Each row of a before or after table is a point. The points were changed in one or more steps. Then noise was added and the rows were shuffled. The steps act on how far a point lies along the listed directions, d1 being the first. What was done? A step turns or swaps two directions, mirrors them in a line or flattens them onto one, adds a multiple of one to another, or multiplies one. Angles are multiples of 10 degrees, from the lower direction toward the higher: turns from -170 to 170, lines from 10 to 170 but not 90. Use the fewest steps. Two steps may share a direction if one is a turn and the other turns, adds or multiplies; they go together, in the order done. Otherwise the lowest direction goes first.
In the rows, zero is written as 128.

Directions:
(1): [127 168]
(2): [ 88 127]
Before, 9 rows:
[[141 123]
 [136 123]
 [115 178]
 [139 126]
 [129 173]
 [126 131]
 [137 108]
 [ 58 141]
 [144  75]]
After:
[[100 147]
 [132 102]
 [131 123]
 [128 186]
 [134 121]
 [121 194]
 [127 132]
 [133 126]
 [135  59]]
Steps: multiply d1 by 1.3; multiply d2 by 0.4

Directions:
(1): [123 119  86 164]
(2): [167 143 100 104]
(3): [130 178 138 152]
Before (14 x 4):
[[110 106 132 123]
 [131  74 113 108]
 [117 148 145 157]
 [104  95 106 149]
 [111  75  99 133]
 [137  90  97  92]
 [122  85  78 117]
 [113 152 122 133]
 [101 101 180 124]
 [149 142 137 116]
 [152 103 107 100]
 [127  88 152 109]
 [ 94  93 137 156]
 [ 94 151 108 210]]
After (14 x 4):
[[122 113 136 106]
 [152 122 121  84]
 [121 123 127 157]
 [117 157 123 126]
 [115 104 185 107]
 [126  87 100 136]
 [120  85 149 117]
 [146 122 153  83]
 [135 158 151 130]
 [148  97 110  81]
 [180 200 135  95]
 [134  74 115 103]
 [142  96  82  91]
 [121  80  93 114]]
Steps: swap d1 and d2

Directions:
(1): [ 86 127 182 148  95 151 113 135 119]
(2): [104 113 141 122 142  70 131 178 132]
(3): [162 179 157 112 135 138 113 158 158]
Before, 13 rows:
[[139 163 168 130 129 119 114 176 153]
 [ 70  73 130 157  89 133 120 106  99]
 [150 179 150 112 144 123 118 166 163]
 [ 88 105 161 133 109 114 121 124 125]
 [171 157 140 116 123 153 130 141 151]
 [ 91 103 169 151 113 149 113 112 108]
 [146 176 157 126 115 163 112 125 147]
 [164 159 130 125 130 141 105 131 145]
 [145 118 120 129 124 149 116 113 126]
 [138 140 122 114 128 129 132 134 141]
 [123 162 164 130 117 168 118 118 140]
 [121 133 153 124 118 127 122 160 137]
 [134 134 145 123 122 136 113 138 129]]
After (13 x 9):
[[154 133 130 120 134 137 112 136 139]
 [ 82 105 163 140 101 128 123 152 120]
 [148 137 123 120 147  91 115 163 143]
 [ 99 153 190 130 115 111 110 176 144]
 [ 75 151 215 139 104 138 109 162 139]
 [137 129 106 110 137 111 139 140 138]
 [147 130 135 110 139  95 139 175 148]
 [ 77 104 164 150 116  90 125 171 122]
 [ 77 126 195 170  47 221  90  93 110]
 [104 117 122 121 153  67 138 171 138]
 [111 121 157 128 115 127 114 146 122]
 [ 64 112 197 153  73 164 106 104 114]
 [ 62 125 239 170  73 195  87 121 108]]
Steps: multiply d1 by 2.5; turn d2 and d3 by -80 degrees

Directions:
(1): [ 85 107 129  82  80 122 128 157 103 136 141 157]
(2): [120  95 136 169  79 151  90 109 135 106 153 101]
(3): [120 114 190 119 160 126 106  97 133 152 161 159]
(4): [100 167 150  98 136 139  87 126 136  76  98 119]
(5): [116 150 124 155  99 116 106  96 124 170  74 158]
Before, 12 rows:
[[174 119  84 179 135 141 153 135 141  96 110  71]
 [172 132  85 159 166 115 181 149 131 148 109 132]
 [126 117 106 142 113 120 165 131 143 141 120 138]
 [159 126  83 114 117 124 167 147 124  98 119 103]
 [165 156  94 176 106 152 127 100 154 119 107  87]
 [155 100 101 182 103 123 133 107 109 149 100 133]
 [157 137 129 144 152 128 116  97 146 144 137 130]
 [159  77 111 148 167 139 161 129 133 140 173 115]
 [130 158 125 117 128 106 137 124 124 148 119 146]
 [182 121  83 230 145  98 180  99 140 191 119 123]
 [191  97 139 183 189 131 160 105 145 152 145 111]
 [139 136  73  99 128 130 183 178 114  97 134  86]]
After:
[[108 125 123 134 108 127 138 126 145 119 112 131]
 [145  99 124 165 123 140 110 117 121  93 123 107]
 [149 158 106 175 152 124 130 118 141 129  73 137]
 [144 125 127 117 196 129 142 124 135 136 123 134]
 [127 149 129 140  97 114 115 114 129 143 123 137]
 [160 146 125 220 158 128 112  78 161 110 112  89]
 [160 142 133 154 155 136 110  91 151 135 143 124]
 [177 146  95 164 170 136 154 136 144  86  91  72]
 [185 135 155 177 214 135 137  88 155 134 108 110]
 [148 150  87 105 120 118 153 136 122 102  89 117]
 [177 154 102 164 133 164 135 109 159  90 130  63]
 [123 172  73  94 129 114 171 163 106 128  74 123]]
Steps: multiply d1 by 1.3; turn d2 and d5 by -70 degrees; flatten d3 and d4 onto the line at 170 degrees

Directions:
(1): [ 66 162 153 148 163 113 152  99 116  73 122 131 111 158 115 133 108 143]
(2): [105 134 164 141 105 133  88  75 100 147 101 107 136 103 182 122 154 151]
(3): [ 69  94 150 109  91 135 147 161 142 157 157 110 112 159 149 171 131 134]
(4): [124 113 128  91 146 150 142 130 113  84 102 153 164  96 150 190 149  96]
Before, 9 rows:
[[144  98 122 102  98 144 110 135 125 149 125 126 133  99 152 164 155 116]
 [118 129 130 123 103 123 137 153 147 166 133 110 114 137 143 118 122 143]
 [184 123 121 111 130 132 120 146 129 130 123 128 143 105 112 109 143 114]
 [  7 171 191 174 114 122 144  78 104 103 109  94  92 170 147 108 123 173]
 [123 150 146 127 145 117 122 111 126 104 119 126 123 135 108 126 106 159]
 [171  94  99  98 116 144 129 165 141 147 140 135 135 117 124 151 141  97]
 [102 120 136 134 123 130 134 120 119 105 145 127 126 142 127 103 118 132]
 [ 97 122 135 129 139 135 137 127 142 109 145 136 125 145 113 147 123 130]
 [115 145 148 132 159 125 148 104 129  87 123 154 147 133 112 154 134 125]]
After:
[[161 154 133 158 144 115 118  99 138 131 132 141 134 132  99  93 127 140]
 [137  94 124 117  87 136 113 152 141 185 154 107 112 138 142 133 140 127]
 [150 146 135 119 149 125 112 111 122 103 107 135 137 114 113 129 114 148]
 [153 127 111 133 143 133 123 129 147 120 142 143 131 128  96 117 122 123]
 [131 119 120 125 135 133 134 124 120  93 137 140 140 125 119 105 122 117]
 [ 95 113 135 129  95 123 129 143 138 158 157 107  91 154 125 144 126 144]
 [107 184 112 143 198 128 191 120 118  11  93 167 129 141  67 122 103 106]
 [117 124 122  99 128 131 162 164 142 124 120 134 134 127 138 156 125 116]
 [129 116 160 118  98 134 109 129 121 156 127 100 132 117 152 122 153 137]]
Steps: turn d1 and d2 by -70 degrees; turn d2 and d3 by 70 degrees; multiply d4 by -1

Directions:
(1): [155 120  98 124 145 129 111 105 128 127 107  76 172 180 141 161 197 140
 102 109 124 144 108 112]
(2): [103 128  84 132 117 136  51 142 106 106  87 162 148 143 147 150  95 134
 151 159 118 167 141 141]
Before (14 x 24):
[[181 113 157 140 158  98 203 106 132 139 140  66 133 151 114 132 201 145
   89  89 145 116  99  95]
 [134 130 177 117 115 143 161 130 155 153 163 117 106 112 114 100 122 127
  122 112 129  96 138 105]
 [106 122 149 119 115 145 125 150 122 135 155 154 108  83 118 111  79 117
  136 143 130 111 131 148]
 [ 77 143  60 133 128 136   7 166 102  99  70 198 143 140 147 157  55 131
  185 182 111 184 150 135]
 [123 151 101 134 112 118  50 132 102 117  95 152 149 171 148 139 115 133
  138 148 134 155 142 140]
 [146 121 177 121 147 118 227 114 155 160 192  94  90 103 106  93 155 128
  117  93 144 106 129  96]
 [129 134 170 130 140 129 149 120 121 145 142 125  94  92 108  85 125 109
  132 117 143 104 132 146]
 [140 117 134 141 127 132 133 107 142 134 129 123 108 130 145 106 149 120
  143 137 144 119 122 117]
 [158 130 151 118 147 121 199 101 153 150 141  57 105 159 110 117 195 135
   99  91 138  95 120 104]
 [129 130 112 141 111 119 110 145 108 115 124 148 150 122 132 145 113 119
  134 131 120 148 129 133]
 [108 116 105 142 114 139  79 138 105 134 117 144 125 120 146 134 113 132
  138 147 133 140 142 152]
 [136 126 119 117 132 129 111 138 129 113 110 124 134 144 117 140 141 126
  119 120 135 137 126 122]
 [110 122  88 133 122 133  66 142 105 114 115 161 140 130 142 139  99 137
  139 139 123 164 137 122]
 [139 120 128 126 103 137 126 127 126 110 111 128 147 115 124 139 118 139
  127 130 130 144 127 131]]
After:
[[120 117 150 139 118 133 148 135 125 154 158 133  94  92 126 106 120 123
  127 128 143 101 138 145]
 [137 128  74 122 139 135  83 110 121 118  73  77 156 208 141 163 183 149
  119 122 121 157 129 114]
 [113 131 111 131 137 138  63 126  97 123  91 141 132 128 131 120 116 119
  149 139 132 150 138 152]
 [147 155 183 130 121 103 175 125 137 151 169 130  94 119 113  88 127 116
  117 112 153  90 133 130]
 [138 133 145 138 112 116 160 143 118 128 153 140 129 103 116 125 118 111
  126 117 126 124 126 127]
 [ 98 120 128 118 113 149  90 152 112 128 135 160 123  97 128 125  77 122
  140 153 125 129 133 151]
 [128 126 157 129 128 123 170 134 132 143 177 142  93  87 114  98 109 123
  122 111 138 107 131 114]
 [135 116 119 142 124 134 110 109 136 129 115 127 118 141 151 116 146 122
  147 143 142 132 123 119]
 [112 115  59 129 137 138  48 126 106 112  87 126 171 176 156 165 137 150
  147 144 120 204 139 112]
 [115 126 108 122 108 154  59 138 126 125 103 135 151 152 143 139 112 139
  136 140 114 151 143 114]
 [163 110  88 144 150 109  98 114 104 112  78  84 178 194 142 175 189 159
  107 117 131 170 106 102]
 [140 127 138 117 132 128 140 136 137 122 126 118 121 131 109 129 145 123
  114 112 140 120 125 118]
 [143 121 143 124 106 136 147 127 133 116 124 124 136 106 120 129 120 134
  123 125 132 130 125 129]
 [117 149 203 124 139 114 228 151 162 159 197 160  46  52  84  69  78 102
  149 122 142  66 136 115]]
Steps: mirror d1 and d2 in the line at 160 degrees

Directions:
(1): [108 180 120 111 134 133  94  95  84 132 110 150 146 116 106 162  91 150
 143 121 151 119  66 172 111 133 122  77  82 134 134  80 127 129 141  62
 129 156 106 119 137 173 131 158 103 119 100 105]
(2): [164 159  98 128 119 104 130 100 118 173 106  52 107 149 158 106 137 116
 141 158 161 101 184 107 123 203 110 122 126 125 129 116 101 182 133 105
 127 133  69 142 128 140 112 114 120 112 143 110]
(3): [141  96  83 149 119 108  62 122 176  91 114 161 125 137 128 119 134 123
  67 157 133 121  98 101  87 108 141 107 161 153 152 120 111 137  99  91
 158 155  78 112  78 101 153 107 150 108 144 121]
(4): [112 120 124 184  51 125  92 120 147 137  82  94  93 112 133 129 133 144
 174 138 134 136  77 126 127 146 173 175 157 137 173 134 147 135 125 154
 111 168 157 122 138 143 116 118  83 159  89 128]
Before (12 x 48):
[[126  95 147 127 132 126 147 152 161 116 147 146 131 141 135 117 141 107
  103 128 100 139 156 111 136 108 130 144 142 126 122 158 135 112 108 166
  126 112 150 136 121 103 129 124 157 123 137 141]
 [132 118 138 141 112 131 139 138 143 115 121 123 120 132 134 132 139 123
  121 129 118 132 132 113 131 131 134 145 153 125 122 147 132 125 120 149
  131 123 142 130 128 123 133 126 127 136 134 137]
 [122 139 125 139 110 122 119 128 130 127 122 123 114 121 124 128 129 142
  140 124 138 126 117 134 126 129 142 137 132 127 139 138 137 126 131 132
  126 147 139 130 126 137 133 133 116 133 118 130]
 [126 145 134 130 116 136 155 113 100 158 134  99 125 122 132 132 122 129
  165 120 138 126 141 140 144 160 119 130 115 109 126 123 131 131 141 128
  118 116 129 136 147 147 113 137 103 139 119 127]
 [127 122 156 112 139 131 179 144 124 132 163 124 132 132 139 118 140 132
  119 110 119 126 175 126 148 121 124 140 133 116 104 150 125 121 133 164
  113 102 151 146 128 106 115 127 139 121 149 136]
 [121 105 130 140 131 141 120 143 155  98 139 144 126 127 130 125 131 119
  112 126 113 148 122 124 118 105 135 138 147 133 133 141 121 114 111 144
  134 132 135 124 115 104 140 111 143 133 138 129]
 [131 131 130 120 132 128 105 125 130 123 133 144 147 125 129 130 117 130
  110 128 135 129 108 135 116 126 125 114 126 146 121 114 122 130 123 107
  141 131 119 123 113 134 142 133 140 123 133 125]
 [139 122 125 124 121 110 144 128 131 141 128 112 118 142 134 111 135 110
  120 131 127 127 158 114 127 155 120 130 141 130 134 135 120 143 128 140
  124 117 122 130 125 115 119 125 140 130 144 125]
 [137 132 126 142 112 131 129 119 153 142 112  96 112 126 147 116 143 119
  133 136 137 114 147 113 134 157 133 156 144 131 132 134 122 141 121 132
  123 127 112 128 128 117 132 113 127 127 133 125]
 [118 153 166 116 125 149 171 126  93 159 128 105 126 128 130 129 116 134
  169 115 133 126 138 141 160 149 120 152 105 104 124 134 141 131 143 154
  105 123 163 129 174 159 116 144 108 139 117 131]
 [137 158 125 115 140 123 143 118 121 143 141 111 129 140 137 124 129 125
  126 133 141 117 152 135 132 151 118 114 111 130 110 126 116 133 141 120
  133 107 105 132 136 136 122 122 126 118 134 127]
 [148 112 114 170  85 113 105 123 161 129 102  95 111 130 150 113 146 124
  126 154 140 121 133  97 117 151 141 154 167 139 159 135 132 149 104 147
  127 139 117 126 111 119 129 105 112 133 130 122]]
After:
[[105 175 174  85 153 145 190 123  67 149 162 130 151 118 120 148 110 149
  156  88 132 124 145 173 154 130 110 110  82 107  93 119 133 115 157 131
  101 106 159 148 160 151 106 162 114 120 123 124]
 [112 178 213  93 139 169 250 137  49 198 148  65 130 121 135 130 116 133
  229  87 124 135 184 160 204 170 102 177  78  76  95 148 157 122 171 201
   74  89 215 149 224 178  92 163  95 159 109 141]
 [137 147 120 107 135 108 139 114 111 149 128 114 126 144 131 118 123 112
  120 132 139 119 154 126 120 164 108 102 119 130 130 115 114 149 135 110
  127 121 100 129 125 130 120 137 137 118 143 114]
 [117 106 118 129 150 140  96 137 156  77 143 182 142 127 115 134 120 122
   84 125 114 146  98 130  98  84 130 106 140 140 130 126 115 107 105 111
  148 140 115 115  99 102 156 116 155 118 142 124]
 [150 144 119 118 141 127 137 113 144 145 123 100 123 135 151 113 140 111
  115 137 144 104 170 114 130 163 112 128 129 128 115 126 108 148 123 110
  132 114  84 131 121 115 136 116 146 110 150 119]
 [132 124 130 130 126 123 139 141 137 124 137 124 116 128 130 118 139 131
  126 123 128 128 148 121 132 124 133 141 138 125 126 150 134 126 127 147
  130 127 140 134 123 122 134 127 133 130 133 138]
 [128 159 161 120 118 144 205 120  76 188 143  64 123 121 141 127 128 127
  204 108 133 128 183 143 173 182 107 152 102  91 110 137 137 133 157 162
   97  92 158 152 179 154  96 142  93 151 116 135]
 [176 105  93 135 140 102 105 125 168 111 132 123 132 150 152 102 150 103
   62 165 141 109 175  79  98 141 108 109 162 144 132 129 103 157  92 109
  154 116  63 128  77  93 147 100 160  96 174 118]
 [110 131 145  97 162 132 129 133 127 107 152 187 158 135 114 143 110 119
   93 117 109 132 117 146 124  92 113  89 100 129 110 121 132 103 117 110
  136 122 128 129 123 128 140 151 156 109 128 126]
 [130 112 117 146 104 121  74 126 155 111 115 142 133 124 132 124 124 132
  105 141 135 132  87 123 102 121 143 127 150 158 141 119 126 134 111 112
  144 150 117 116  99 124 145 122 135 128 128 126]
 [134 175 127 126 116 122 140 108 109 161 125  83 117 135 140 126 126 134
  156 135 151 116 143 141 136 175 126 125 107 127 120 120 119 142 148 122
  123 119 109 133 150 155 111 125 102 129 117 121]
 [133 131 140 115 144 135 146 135 127 110 137 145 138 134 126 139 128 121
  105 121 119 128 137 123 128 120 115 115 132 123 106 135 124 121 124 125
  139 113 126 131 125 125 138 137 141 122 144 135]]
Steps: turn d1 and d4 by 100 degrees; multiply d2 by 1.6; multiply d3 by 2.5

Directions:
(1): [123 115 155  93 164 121 108 128 119 129 133 136 145  71 168 107 127 114
 202 149 112  84 111 109 160 106 148  55  74 157 118 104 128 101 106  97
 136 138 150 119 112 146 107  98 142  74 118 114 126 153 131 121 178 126
  58 128 145 130 127 141 138 115 179 131]
(2): [118  96 195 117 150  87 151 138  80  67 156 182 122 113 143 118 146 128
  78 139 186 123 101 158 142 123 144 122 108 168 132 109 179 121 150 167
 129 126 144 146 160 114  67 127 130 149 133  93 164 107 165 157 113 122
 153 139 123 136 124  86 117 139 128 167]
Before, 10 rows:
[[127 132 103 153  90 131 145 130 140 129 135 117 119 160 103 130 127 139
  100 125 125 148 139 124 107 143 122 154 149 109 137 124 111 151 143 136
  108 146 121 118 130 131 142 140 129 143 127 144 135 103 128 125 107 128
  152 121 124 109 129 132 124 131 106 106]
 [127 114 166 157 116 120 175 141  99  84 141 176 107 159 113 148 138 130
   19 117 188 160 107 174 108 124 115 203 150 131 137 145 172 152 159 179
  115 103 125 146 179  92 102 158 110 174 144 103 153  83 158 154  87 123
  194 133  95 137 110  93  98 144  85 172]
 [128 134 116 113 135 128 119 145 129 144 132 114 138 121 133 132 115 128
  148 129 108 124 139 112 134 133 118 102 134 124 132 128 102 118 115 117
  130 141 135 117 118 137 141 143 137 115 132 126 122 144 119 121 142 132
  115 121 142 136 135 139 125 133 148 119]
 [136 162  76 143 104 169 117 119 169 156 102  97 121 166  87 153 126 136
  137 116  86 142 161 113 102 136 100 170 161  89 118 156 106 138 125 113
  148 143 115 117  98 139 182 145 127 139 122 157 109 132 100 112 125 139
  150 127 104 132 126 163 129 130 118 107]
 [133 110 179 147 110  90 166 141  97  53 143 169 102 170 105 128 162 148
    7 114 209 165 111 172 107 140 133 197 160 144 148 143 188 143 164 206
  133 119 118 160 176  89  86 150 128 187 147 114 186  89 167 156  75 126
  219 138 103 134 124  86 104 157  86 172]
 [138 133 102 120 142 152  99 108 142 149 114 113 126 100 147 133 118 125
  184 127  93 104 121 108 132 118 128 102 108 122 119 116 114 111 113 103
  139 134 131 114  99 132 147 120 130 100 132 129 112 145 109 108 154 138
   83 130 145 117 131 142 146 120 163 118]
 [125 117 143 142 131 112 134 124 117 115 128 146 124 145 110 121 130 135
  100 125 142 121 130 131 131 139 132 146 148 129 134 132 153 128 149 143
  136 132 119 129 123 118 112 144 131 145 126 116 143  95 133 141 113 125
  164 131 124 133 130 119 113 125 129 138]
 [125 115 159 115 155  98 135 119 116 130 146 160 143  96 148 112 133 120
  135 133 130 104 107 111 144 111 136  95 113 145 122 117 145 120 122 125
  125 134 140 141 139 124 115 121 130 130 138 126 147 127 144 123 141 110
  110 145 127 121 129 129 127 119 153 132]
 [132 132 102 128 119 138 108 128 162 152 115 115 142 104 142 124 109 119
  193 139  84 115 133 111 130 144 120 113 105 135 124 121  89 114 105  79
  128 128 131 108 109 137 157 118 111  96 129 138 112 149 118 116 166 128
   73 134 149 129 118 154 133 107 148 129]
 [114 124 163 113 136  96 157 145  81  86 136 156 123 131 144 116 141 123
   96 137 179 132 109 149 124 137 144 143 114 144 137 128 159 132 158 150
  145 118 142 142 158 115  61 149 120 147 131 100 152 130 156 150 103 129
  143 139 133 134 136  95 113 126 125 151]]
After, 10 rows:
[[136 142  81 161  86 141 128 128 168 147 111 110 125 158 105 144 111 133
  117 120 103 157 148 131  98 165 101 183 157 109 132 143  91 140 127 111
  120 118 111 118 125 119 173 146  97 149 139 151 116 123 118 124 117 130
  141 135 133 127 119 139 123 121  98 129]
 [116 133 144  90 152 114 127 140 102 124 124 132 141  94 168 106 130 112
  185 147 132  99 112 116 142 123 150  88  82 145 127 120 128 115 128 101
  151 128 150 124 127 137  80 126 130  90 120 110 129 163 137 128 152 131
   73 132 149 130 138 130 128 109 165 130]
 [142 146  75 152 109 160 116 107 153 151 108 103 111 150 111 151 117 137
  120 108 104 144 137 122 103 137 110 167 157  94 127 138 111 134 131 128
  132 125 110 121 112 116 168 147 118 147 141 144 112 123 105 114 110 140
  143 130 131 115 131 133 137 131 117 113]
 [122 111 155 124 150 110 123 125 113 117 129 149 133 115 131 111 129 128
  139 136 132  99 122 121 147 127 142 108 120 143 129 120 152 114 137 126
  140 138 129 124 115 128 102 129 138 115 121 109 141 108 134 137 140 125
  127 131 133 133 129 127 119 117 156 138]
 [132 136 115 125 138 124 122 113 146 168 128 127 144 110 135 119 123 122
  159 124  96 112 125  95 133 116 125 106 130 118 121 131 114 127 111 103
  124 135 129 130 121 131 155 124 128 122 136 150 125 138 121 106 146 114
  101 138 129 116 131 153 134 113 148 107]
 [130 138 107 128 120 130 129 145 131 141 130 112 130 144 117 140 116 135
  114 120 118 142 145 121 121 141 110 133 157 111 136 138 104 129 125 131
  128 136 127 121 126 129 147 156 131 139 136 130 124 133 119 124 120 133
  144 121 135 135 136 131 120 139 126 120]
 [119  92 212  99 176 107 143 142  81  83 150 193 136  64 179 114 138 106
  140 152 162  88  79 145 162  88 147  83  60 181 121 104 175 107 125 129
  128 120 162 132 155 121  65 108 133  85 127  79 151 124 164 144 168 120
   79 133 123 140 109 113 114 123 168 179]
 [127 131 141 140 117 127 148 130 119  89 131 153 110 166  92 147 145 139
   60 122 155 149 136 152 108 137 112 185 155 123 124 143 161 138 155 164
  147 138 126 139 137 119 123 151 125 178 130 123 149 102 139 145  95 134
  196 140  94 140 122 115 114 146 103 149]
 [124  87 225  79 178  80 124 142  84  63 150 180 138  60 183  89 158 120
  159 156 171  79  80 132 169  97 170  53  56 198 128  98 183  91 119 141
  149 140 160 140 141 125  51  91 156  77 127  90 178 141 168 139 175 122
   79 135 136 137 123 116 124 130 187 174]
 [120 110 151 135 113 106 152 135 110  95 153 150 121 135 123 118 137 134
   94 138 152 132 118 137 125 132 137 128 121 142 136 106 140 138 149 149
  110 148 137 127 143 129 101 129 134 138 127 119 156  99 151 140 115 124
  145 127 127 114 127 112 121 133 121 128]]
Steps: turn d1 and d2 by -90 degrees
